Each row of a before or after table is a point. One or more steps were done to the points. Then noise was added and the rows were shuffled. The steps act on columns, c1 being the first. Write out the steps. A step turns or swaps two columns, mirrors them in a line or flattens them onto one, adds a multiple of one to another, or multiplies or shifts one. Angles are multiples of 10 degrees, from the lower column toward the higher: turns from -170 to 170, lines from 10 to 170 but not 90. Use the fewest steps. Two steps may share a column if one is a turn and the other turns, adds or multiplies; they go together, in the order done. Otherwise the lowest column goes first.

Before (13 x 2):
[[-2.4 -0.2]
 [ 4.1 -2.9]
 [ 3.4  2.0]
 [-4.0 -1.5]
 [ 3.8  3.9]
 [ 2.9  0.6]
 [-2.5  2.2]
 [-1.7 -1.2]
 [ 5.5 -3.0]
 [ 2.8 -0.4]
 [-3.2  0.3]
 [-2.8 -2.4]
 [-0.1  1.1]]
After (13 x 2):
[[-6.0  0.8]
 [ 3.0  0.6]
 [-2.3 -4.8]
 [ 0.6 -0.9]
 [ 1.2  1.3]
 [ 1.6  3.4]
 [ 2.1  1.1]
 [ 3.2 -1.2]
 [-2.8 -1.3]
 [-3.1 -0.5]
 [-4.3  1.3]
 [-2.8 -3.0]
 [ 3.5  2.8]]
Steps: turn c1 and c2 by -160 degrees

Before (8 x 4):
[[-6.3 -2.7 -3.3 -2.5]
 [-4.1 -1.3  1.7 -1.8]
 [-4.8 -2.3 -0.6  0.4]
 [-3.5 -1.3  1.7  0.5]
 [ 0.6  2.7  6.4 -0.6]
 [ 4.6 -2.4  2.1 -2.2]
 [-1.9 -0.2 -0.3 -2.2]
 [ 0.2  1.8 -2.5 -0.8]]
After (8 x 4):
[[ 6.6  0.5 -0.8 -4.3]
 [ 1.9 -0.8 -1.9 -1.2]
 [ 4.4  0.1 -2.6  0.7]
 [ 5.6  0.7  0.6 -0.1]
 [-1.6 -2.4 -3.6  5.4]
 [ 3.6 -0.2 -0.9  1.8]
 [-0.3 -1.7  0.6 -2.3]
 [-3.5  3.6 -2.7  0.4]]
Steps: turn c1 and c2 by 160 degrees; mirror c3 and c4 in the line at 60 degrees

Before (10 x 8):
[[ 0.3  5.0 -4.0 -1.7  0.3  0.5  0.6  0.8]
 [-0.5  1.3 -0.3 -2.0  2.1 -0.7 -0.1  1.7]
 [ 0.8  1.7 -2.1 -5.0 -1.1  1.3  1.9  1.8]
 [-0.5  1.5 -0.3 -1.0  0.0  2.0  3.8  0.4]
 [ 2.9 -1.1 -2.0  2.0  0.8  4.6 -3.1  5.5]
 [ 5.8 -1.8  0.3  2.8 -4.4  2.4 -2.8  1.7]
 [-1.5  3.7 -2.1 -4.0  0.7 -1.9  3.1  0.7]
 [-1.4 -3.3 -4.0  0.6  2.2  3.6 -3.4  1.8]
 [ 0.9 -2.8 -5.3  1.9  1.6  1.2 -1.1  4.5]
 [ 8.0  0.7  2.3 -1.7 -1.4  1.8  2.7 -2.5]]
After (10 x 8):
[[-0.6  5.1 -3.8 -0.4  0.6  4.5  0.8  0.8]
 [-0.7  1.4 -0.4 -0.8  0.0  5.8  5.0  0.6]
 [-0.5 -3.4 -3.9 -0.4  4.3  7.6 -4.5  1.6]
 [-2.8  3.6 -2.3 -2.3  1.5  2.2  4.1  0.8]
 [ 1.5 -2.9 -5.2  1.2  3.1  5.2 -1.5  4.4]
 [ 3.7  0.7  2.3  3.2 -2.8  5.8  3.4 -2.6]
 [-1.1  1.3 -0.4 -1.1  4.3  3.3 -0.4  1.7]
 [ 4.9 -1.7  0.2  4.1 -8.9  6.4 -3.7  1.6]
 [ 2.7 -1.3 -1.9  2.2  1.6  8.7 -3.8  5.6]
 [-2.1  1.8 -2.1 -2.0 -2.4  5.4  2.4  2.1]]
Steps: flatten c1 and c4 onto the line at 40 degrees; multiply c5 by 2; shift c6 by 4.0; multiply c7 by 1.3

Before (8 x 11):
[[-2.5  4.0 -1.6 -2.4  0.4  6.4  1.2  0.8  4.4 -3.7  2.1]
 [ 0.9  1.5 -2.9 -1.1 -2.0 -1.0  1.6  1.4 -1.3 -3.2 -6.1]
 [-4.1 -2.0 -3.3 -2.9  0.7 -2.8 -1.2  0.6 -0.5  0.8 -2.6]
 [-3.2 -0.9 -2.0 -2.7 -3.5 -2.5  1.8  0.9 -0.9 -1.3  0.2]
 [-1.6  1.7  1.7 -4.0 -2.6  6.1  0.0 -1.7  2.1 -0.8  1.4]
 [-1.8 -1.4 -2.6 -1.2 -0.3 -2.3  3.0  0.5  3.0  1.9 -2.0]
 [-4.1  1.0 -0.7 -0.9 -1.1  8.7  2.5 -0.6  0.6 -0.2  0.9]
 [-0.2  0.1  1.3 -0.5  0.3  6.2  1.5 -1.3  1.2 -2.6  3.6]]
After (8 x 11):
[[-2.5  3.9 -1.6 -2.5  0.5  8.3  1.3  0.9  4.2 -3.9  2.1]
 [-2.0 -1.3 -2.7 -1.2 -0.5 -2.9  2.8  0.5  3.1  1.8 -1.9]
 [-3.4 -1.0 -1.8 -2.8 -3.6 -3.3  1.8  0.9 -0.7 -1.3  0.2]
 [-1.7  1.7  1.7 -4.1 -2.6  7.9 -0.1 -1.7  2.1 -0.8  1.4]
 [-4.1 -1.8 -3.0 -2.8  0.8 -3.8 -1.1  0.6 -0.5  0.7 -2.5]
 [-4.2  0.9 -1.0 -1.0 -1.1 11.3  2.6 -0.7  0.7 -0.2  0.7]
 [ 1.0  1.6 -3.1 -1.4 -2.1 -1.2  1.6  1.2 -1.4 -3.4 -6.0]
 [-0.2  0.2  1.4 -0.2  0.1  8.3  1.6 -1.6  1.1 -2.5  3.7]]
Steps: multiply c6 by 1.3
